Every row gives one point. Each table stands for the endless flat space through its points: a line for two points, a plane for three, and so on. Write the one point that lies in both, or say that there is none.

First (2 x 3):
-8,-1,9
-8,-9,5
Second (2 x 3):
-3,-6,2
7,-8,-8
They share: -8,-5,7

First (2 x 6):
-13,-1,-10,0,-27,-10
-15,0,-10,-2,-24,-11
Second (3 x 6):
-37,10,-14,-20,-8,-27
-16,-11,9,3,-23,-4
-16,3,-13,-5,-19,-12
They share: -19,2,-10,-6,-18,-13

First (2 x 9):
-19,19,-7,-3,-20,-5,9,21,19
-19,19,-9,5,-20,-7,5,13,15
Second (3 x 9):
-26,6,-4,0,-28,-6,17,13,18
-10,20,-11,4,-22,-19,9,1,7
-14,24,-13,0,-10,-9,5,13,9
They share: no point

First (5 x 11):
-23,-38,13,-6,-24,-23,18,8,20,-21,-14
-22,-36,17,9,-16,-17,15,15,28,-36,-8
33,8,-16,33,-39,-5,47,44,-6,-46,-32
-23,-29,12,-21,-25,-29,2,12,32,-1,-20
36,16,2,22,-17,1,38,17,-12,-33,-18
Second (5 x 11):
15,12,10,26,-12,-28,45,6,15,-9,10
2,-2,-6,-1,-39,0,13,14,34,1,-45
-3,-14,-10,-10,-32,2,3,18,25,-15,-54
-17,-44,24,-2,-22,-4,1,2,9,-35,-34
6,-27,27,1,-2,-36,11,21,-13,-48,4
They share: no point

First (3 x 14):
-6,21,17,-20,16,23,-4,11,-1,26,3,14,9,30
18,14,-3,-5,23,13,9,0,-15,9,13,10,22,19
-4,21,13,-24,16,21,0,-1,-15,17,12,23,13,18
Second (3 x 14):
-5,19,1,-18,16,15,-6,7,-3,24,5,7,3,24
12,37,29,-30,26,11,-2,7,-23,8,29,32,27,34
7,7,9,-10,16,31,18,-13,-23,8,9,27,27,4
They share: 2,19,9,-18,18,19,2,1,-13,16,11,18,15,20

First (6 x 20):
-10,-2,11,0,6,8,-8,-43,16,25,5,-1,3,-38,18,13,21,-4,-4,2
-20,15,25,-5,18,50,10,-7,17,22,35,11,36,-57,8,2,6,11,13,-1
-12,-14,24,6,5,17,-9,-48,3,24,21,-9,-3,-45,-3,19,-9,-5,-21,8
24,33,18,-20,-32,16,-8,-6,22,24,-4,4,-18,-4,4,21,23,32,-16,24
-22,-3,40,-25,5,15,-23,-24,-24,9,3,-31,-8,-18,9,36,4,-4,-28,5
-4,23,51,-33,-15,29,-7,6,-13,14,-1,-22,-2,-2,4,37,13,12,-27,12
Second (7 x 20):
-17,13,24,-23,-2,52,-1,-10,-6,18,-2,11,-3,-5,-1,42,7,17,-8,12
-9,25,31,-28,-8,12,-12,-5,5,17,2,-11,-20,-21,13,5,28,0,-32,16
30,16,22,-6,8,17,-56,-7,-19,27,26,-41,11,-44,13,42,-15,5,-4,-6
8,20,0,-51,12,36,-24,-52,23,0,-35,-17,10,-5,1,0,22,24,11,-37
-17,12,4,-20,-37,26,4,-10,-7,25,28,18,-8,-12,16,29,10,23,-16,38
8,10,8,-9,-12,30,-26,-6,-15,20,15,-9,12,-27,13,44,-14,34,3,13
0,28,25,-3,-21,4,-23,-1,-6,17,29,-20,-8,-36,30,26,15,11,-30,31
They share: no point

First (5 x 24):
-5,-15,9,-20,4,4,-1,-24,10,-37,-9,16,37,17,0,22,-18,-15,-17,1,1,-27,-11,9
3,-39,11,17,-2,-18,-19,3,4,-31,0,16,13,3,-18,12,-15,10,-20,2,-3,-25,-4,-4
15,-43,14,11,-11,-9,-6,-28,11,-22,-24,-20,36,-6,2,29,-3,-5,-10,-13,-5,-41,6,-17
2,-28,5,-7,-19,5,3,-41,15,-2,-42,-34,31,-19,12,36,7,-16,6,-3,-15,-32,10,-26
-36,-6,-9,-19,3,1,7,-33,-5,-22,-30,6,25,5,4,40,-13,-12,-16,13,-31,-12,-14,4
Second (3 x 24):
-21,-22,18,-8,-16,8,7,-28,-10,3,-28,13,-5,6,-23,8,-15,-16,-6,20,-18,-17,-19,-17
3,-4,-6,-32,-22,14,1,-22,20,-27,-10,-5,13,-18,-5,26,15,-28,0,-16,0,-17,5,1
3,-3,-5,-34,-28,17,6,-27,16,-25,-12,-7,7,-20,-10,26,19,-34,0,-21,-2,-17,3,0
They share: -9,-15,4,-16,-7,5,-6,-15,13,-16,-15,8,16,-2,-4,17,-8,-10,-3,12,-5,-17,-3,-6

First (2 x 24):
18,3,-9,11,14,-19,21,9,-11,5,23,7,3,-19,10,-9,-17,18,0,-9,-9,3,-11,-7
8,-3,-5,19,10,-17,21,13,-15,1,13,-1,9,-17,-2,-9,-13,14,-6,-13,-5,5,-23,-13
Second (5 x 24):
1,23,-17,5,15,-6,4,-10,-15,14,13,-1,-7,-4,-1,-17,-24,12,-13,-32,2,25,-25,-15
34,-22,-9,24,22,-37,48,35,-22,-26,25,18,2,-21,13,4,-22,5,17,8,-13,-10,3,6
30,-4,24,15,36,-19,24,14,-25,-2,24,25,-9,-29,-16,2,9,19,-4,6,-40,11,14,7
18,6,5,18,26,-11,24,11,-26,-4,15,12,2,-19,1,8,-6,11,5,-4,-25,22,-7,-10
-4,14,-24,15,2,-19,27,11,-19,-5,2,-10,28,-7,30,3,-20,3,2,-20,5,5,-41,-25
They share: no point

First (6 x 24):
34,26,9,3,-25,32,-26,27,-1,-40,-29,-10,18,4,7,-19,8,-15,-3,-8,-19,24,36,7
-47,-23,-43,12,-8,5,-44,42,-28,-6,-38,-12,27,-22,-1,-32,23,2,-20,-13,5,-33,7,-17
7,19,3,30,-20,11,-23,10,-13,22,17,27,1,0,23,8,29,-8,-18,14,23,-8,-18,8
-9,7,-21,22,-16,11,-31,22,-37,-2,-7,3,9,-16,-1,-4,9,4,-10,-2,7,-28,2,-12
40,44,33,-12,-18,42,11,5,-10,-3,-22,1,0,31,44,-6,24,-8,-39,23,9,-6,-8,15
50,44,8,14,-24,-5,-10,0,-4,-24,8,33,12,-5,9,27,0,-36,-7,10,23,37,-5,48
Second (3 x 24):
25,31,-15,14,-21,12,-21,9,-24,-7,-36,25,8,-10,11,-16,19,-11,-30,15,17,8,-11,30
33,33,-19,4,-25,10,-29,11,-14,-11,-26,23,14,-22,11,-12,13,-11,-38,15,13,12,-9,22
28,30,-14,2,-23,11,-27,13,-13,-15,-21,17,16,-19,11,-10,10,-14,-34,11,10,10,-4,17
They share: no point

First (5 x 24):
-18,-16,-22,-16,32,8,21,43,2,-18,-35,12,-23,8,8,9,9,-16,-2,-11,-2,1,31,13
-14,-30,-8,-12,27,-2,33,20,-16,15,-4,-6,-26,37,18,37,21,-24,2,21,25,45,18,-7
-41,-6,-30,1,21,-16,19,30,21,-20,-17,8,-17,-10,11,-9,14,-14,-10,-35,-20,-13,19,27
-20,-14,-15,-25,30,2,19,35,-7,-10,-31,15,-42,-10,17,14,31,-9,-19,-7,1,-1,26,-8
-24,-20,-11,-23,31,0,35,34,-15,1,-18,11,-45,9,25,24,35,-15,-13,1,12,15,21,-10
Second (6 x 24):
-17,-32,8,-36,27,10,5,14,-15,21,-28,-3,-25,23,18,11,37,1,-20,1,-20,43,14,-20
-30,-21,-29,-10,29,-27,-1,10,2,-24,-12,-8,-17,-15,1,25,13,-11,-11,3,1,-5,19,16
-24,-15,-46,27,31,-44,8,-3,31,-15,-28,6,-33,-30,11,24,32,-42,-3,-14,31,7,26,31
-44,-16,-18,-2,17,-26,5,12,4,-9,-27,2,-12,-19,11,17,28,-18,-19,7,13,2,22,0
-17,-10,-35,-11,33,-20,-34,2,6,-17,5,-27,-41,18,19,38,-2,8,11,7,-11,21,45,24
-13,12,-24,2,2,2,-7,5,21,14,-21,12,-24,6,20,12,19,-8,2,-4,-2,37,39,-3
They share: no point

First (3 x 24):
-6,12,-11,-16,-11,4,-7,-22,-8,-16,-21,4,-18,-21,-11,11,16,13,-14,1,23,5,16,22
-23,7,-10,-6,-13,0,-9,-27,1,-12,-37,2,-24,-22,-6,21,15,8,-9,-4,31,-4,12,19
22,19,-14,-31,-7,12,-4,-16,-22,-25,5,6,-10,-20,-18,-4,20,23,-22,6,10,21,24,29
Second (6 x 24):
15,44,-7,-17,-3,8,-30,-32,-11,-13,-16,17,-11,10,15,9,-9,28,-46,12,11,36,-6,49
7,-12,17,1,-32,-20,5,-24,-25,4,10,5,-33,-22,-20,17,26,-14,10,7,61,-8,21,15
42,36,-25,-42,-29,4,-45,-33,3,9,-9,21,-5,1,4,12,11,28,-52,33,17,40,-8,45
-29,28,-27,-13,13,10,2,4,-17,-35,-40,17,1,-24,-13,-3,7,30,4,0,-15,20,18,33
-22,-7,9,-2,-9,-4,17,-8,-24,-27,-4,-8,-29,-35,-23,0,24,-7,10,-11,36,-19,35,2
-13,38,-37,-37,9,23,-16,-2,-2,-38,-36,7,3,-23,-7,-11,9,37,-31,4,-22,22,16,27
They share: 0,15,-10,-21,-11,4,-6,-18,-12,-15,-15,6,-14,-20,-14,6,14,13,-16,6,20,7,16,21

First (7 x 24):
-30,23,-4,15,-31,-16,-7,-17,-27,3,22,-16,-23,-35,11,-10,8,-31,-12,-48,1,10,6,28
9,-14,33,31,-26,9,4,42,-39,-7,6,14,9,-43,-5,-45,12,-14,-14,-33,-1,-35,-12,-22
-23,-22,-30,22,-45,-41,-7,16,-28,-8,2,-41,-10,-40,21,2,15,-55,23,-24,-37,12,-3,7
-25,-21,-8,18,-33,-25,-29,5,-29,-10,24,-48,-9,-27,42,-10,25,-36,12,-2,-14,34,2,0
22,-9,41,20,-19,13,3,33,-31,-19,12,21,4,-27,-3,-45,13,-10,-27,-29,0,-29,-19,-29
-23,-11,-25,31,-35,-38,7,13,-17,-12,6,-43,-30,-7,16,-3,-2,-37,13,-25,-31,13,13,-5
16,-14,35,5,-8,9,-26,5,-18,-32,30,3,0,-28,22,-22,25,-14,-32,8,12,21,-33,8
Second (2 x 24):
13,-18,3,9,-20,0,-13,-7,-37,-20,20,1,-4,-29,10,-7,1,-26,-24,-21,-5,20,-22,-7
-17,6,21,27,-20,-18,-1,23,-1,-20,20,-29,-28,1,22,-31,19,-14,-6,-9,-5,2,8,-1
They share: -2,-6,12,18,-20,-9,-7,8,-19,-20,20,-14,-16,-14,16,-19,10,-20,-15,-15,-5,11,-7,-4

First (3 x 24):
-3,-21,-4,7,-2,21,24,-3,-8,-21,5,5,-21,5,-35,-21,25,-11,-8,12,3,-8,-36,1
-12,-2,13,11,-2,19,35,-16,-2,-6,25,-6,-6,-5,-44,-17,20,-29,6,26,-17,-16,-49,-3
27,-1,6,-18,28,-4,4,7,-8,9,30,-5,-21,0,-5,-16,15,-26,17,7,-7,12,-11,26
Second (6 x 24):
34,-6,7,-22,28,36,34,28,13,13,26,-12,-27,10,-48,6,15,-49,-11,-9,17,24,-21,39
25,-21,-17,8,-9,-19,-28,-42,-51,-16,40,6,-28,6,5,-50,18,-17,-12,32,-19,-7,-27,19
10,-26,16,-20,27,10,23,1,-3,-1,-1,-8,8,4,-29,-16,22,-22,28,2,17,-14,-41,19
23,-17,-8,12,2,-12,-25,-26,-36,-11,38,-5,-21,4,-6,-35,10,-24,-7,20,-12,-8,-36,10
38,-18,20,15,42,15,-24,27,-3,0,24,-45,-10,-7,-44,19,-7,-46,-14,-13,10,7,-22,12
14,-23,-12,-21,-4,-7,13,-35,-34,-9,17,19,-19,10,-1,-52,36,-10,10,28,-6,-6,-26,31
They share: no point

First (2 x 24):
-13,-32,-5,-19,16,-8,-7,-23,13,18,21,16,15,8,-15,12,2,0,-12,-3,12,16,13,1
-8,-27,-9,-17,10,-12,-8,-22,12,16,21,13,15,7,-13,10,3,4,-15,-7,11,16,10,-1
Second (3 x 24):
-15,-5,-16,-1,-7,-20,-26,-19,24,4,28,17,11,4,0,-3,6,12,-33,-13,-2,6,2,6
-21,0,-15,3,-7,-21,-32,-16,29,0,32,21,9,2,4,-5,7,13,-39,-14,-6,0,3,10
6,-24,-24,-12,-22,-3,1,-28,11,27,5,-21,21,2,-11,-11,-11,7,-12,1,0,51,0,-14
They share: no point

First (7 x 24):
3,-4,2,-43,-10,-21,0,3,11,-25,-1,-7,42,-8,-16,-30,-11,14,8,1,-12,-37,-11,19
0,11,-7,-17,6,-10,7,14,2,-22,16,-34,21,15,-36,-36,9,5,8,37,-13,-30,-6,21
-33,-6,-48,30,16,-10,-27,9,16,6,-17,-26,2,10,-3,3,47,13,5,4,15,-35,-17,-4
-14,3,-13,-12,3,-2,3,2,2,-12,5,-41,27,17,-17,-36,26,6,18,28,1,-36,-20,11
32,25,9,-38,-11,-28,9,32,-12,-22,21,-17,17,15,-63,-44,-32,-14,-10,38,-37,-18,-2,27
9,-22,-23,7,16,-3,-29,38,14,4,13,-20,-6,29,-24,-1,-9,-15,4,-7,13,-1,-17,-28
-25,-12,-38,23,20,7,-20,11,11,3,1,-41,2,24,-6,-6,39,4,16,11,20,-25,-19,-13
Second (6 x 24):
21,-3,12,-21,10,18,-26,25,16,-2,0,-8,38,-1,-38,-7,4,5,7,12,19,-4,0,-7
-27,-22,-26,-13,6,-38,6,27,5,-20,22,-23,13,32,9,-35,-3,6,25,0,6,-45,-29,-13
13,-3,8,11,19,6,-18,12,21,2,15,-32,35,9,-1,-9,-3,9,11,-2,6,-4,6,11
7,-30,-5,-10,-5,-14,-16,8,20,-18,-11,-22,12,25,-11,-30,10,-17,10,-13,-5,-23,-48,21
-3,-21,-15,-20,17,-14,-26,22,-1,-6,-3,11,41,-4,-36,4,13,-14,-8,25,22,-20,-7,-31
-21,-24,-33,-32,11,-32,-11,31,-4,-15,6,8,26,8,-33,-11,7,-8,1,25,19,-38,-19,-43
They share: 1,-14,-11,-14,7,-10,-12,20,16,-10,7,-20,20,15,-19,-20,0,1,10,3,5,-21,-18,-5

First (4 x 24):
25,-5,-22,14,-9,9,-39,3,-3,45,26,26,27,12,7,14,-19,3,37,14,35,-38,-9,-9
10,-14,-8,10,10,-3,-12,-6,3,18,0,23,18,3,5,13,-18,-17,19,6,10,4,-16,-19
17,-7,-16,8,-5,-3,-13,-13,-3,19,12,18,17,-6,7,4,3,-23,13,12,11,6,-35,-23
11,2,-3,3,3,9,-6,-11,13,26,15,30,18,1,11,3,-12,-16,11,5,9,8,-26,-24
Second (4 x 24):
14,-13,-35,0,-18,2,-3,-47,5,-20,17,-1,3,-4,-24,39,-35,1,26,-12,20,14,-20,-36
15,-20,-9,27,4,-10,-2,13,17,38,7,20,5,15,20,9,5,-18,9,24,20,2,-14,-10
20,-21,-12,28,-6,-17,8,-1,23,23,14,7,-8,15,10,21,-4,-8,12,17,21,12,-20,-18
0,-13,-28,4,10,19,-24,-1,-1,27,-2,31,36,7,6,9,0,-24,16,17,21,-12,4,-10
They share: no point

First (6 x 24):
-28,-18,-22,12,-7,-12,0,7,8,-7,42,4,2,-18,-15,-28,-9,-12,13,-60,21,3,6,-28
-27,19,-34,-19,-7,-13,19,-12,-11,30,3,-4,-11,5,22,-15,-10,9,0,-31,12,23,17,-8
-3,25,-22,0,5,-5,26,-8,-20,29,1,4,45,-32,-39,-1,-10,-21,40,-24,25,-13,34,-51
-22,18,-36,-19,-4,-10,20,8,-24,32,7,21,20,-30,-3,-19,-4,9,15,-36,38,1,27,-28
-20,-12,-14,13,-11,9,0,14,-9,0,30,1,-5,-9,-8,-8,-5,-15,5,-22,16,22,5,14
20,20,-9,0,-2,15,16,2,-27,30,-3,2,37,-25,-36,12,3,-37,42,0,26,-4,34,-18
Second (3 x 24):
-19,19,-10,-4,4,-10,27,-13,-26,0,22,-1,23,-19,-20,-4,7,-30,19,-18,28,2,7,20
-19,14,-30,-3,-8,5,20,-3,-17,19,1,-4,6,-16,-9,7,-17,-12,12,-23,5,2,19,-10
-26,9,-8,5,8,-8,20,-7,-15,3,22,0,17,-13,-26,-10,-6,-22,19,-14,24,9,17,2
They share: no point

First (5 x 24):
-22,-8,21,11,20,-8,-20,30,-33,-60,-14,38,-32,12,33,-12,-24,-31,10,22,21,26,-3,-37
21,-21,9,9,5,19,14,18,-14,-42,-17,23,-49,8,34,20,9,5,32,17,0,19,-25,-30
21,-4,21,10,-1,18,-14,0,-3,-21,7,-15,-17,19,17,-6,-2,-3,-12,-17,-4,9,-9,-10
26,15,12,-17,29,14,16,17,-27,-4,-3,24,2,-11,20,-8,29,8,17,-11,9,2,-42,0
-7,10,16,-7,34,-7,-6,29,-40,-38,-10,45,-11,-3,29,-16,-2,-20,15,12,24,15,-24,-21
Second (5 x 24):
5,-4,33,7,22,12,17,26,-38,-27,-11,35,-41,-6,29,-4,-9,12,0,-27,-20,20,-37,-6
-7,-24,1,3,30,12,-7,14,-34,-3,-15,3,-13,-10,17,-24,23,4,-12,1,-8,28,3,-2
2,3,31,6,14,20,-1,15,-17,-25,-12,17,-12,7,18,-5,1,4,9,-4,5,14,-27,-21
-7,-32,-3,-1,50,22,1,2,-54,-3,-7,11,-27,-18,11,-26,29,12,-34,-11,-30,28,-1,4
5,-32,-1,2,21,-8,17,46,-44,-5,-13,17,-43,-22,40,-21,11,-1,0,-23,-21,32,1,18
They share: 6,-5,21,2,14,17,3,21,-19,-21,-8,13,-15,3,21,-8,8,-2,10,-6,4,14,-17,-14
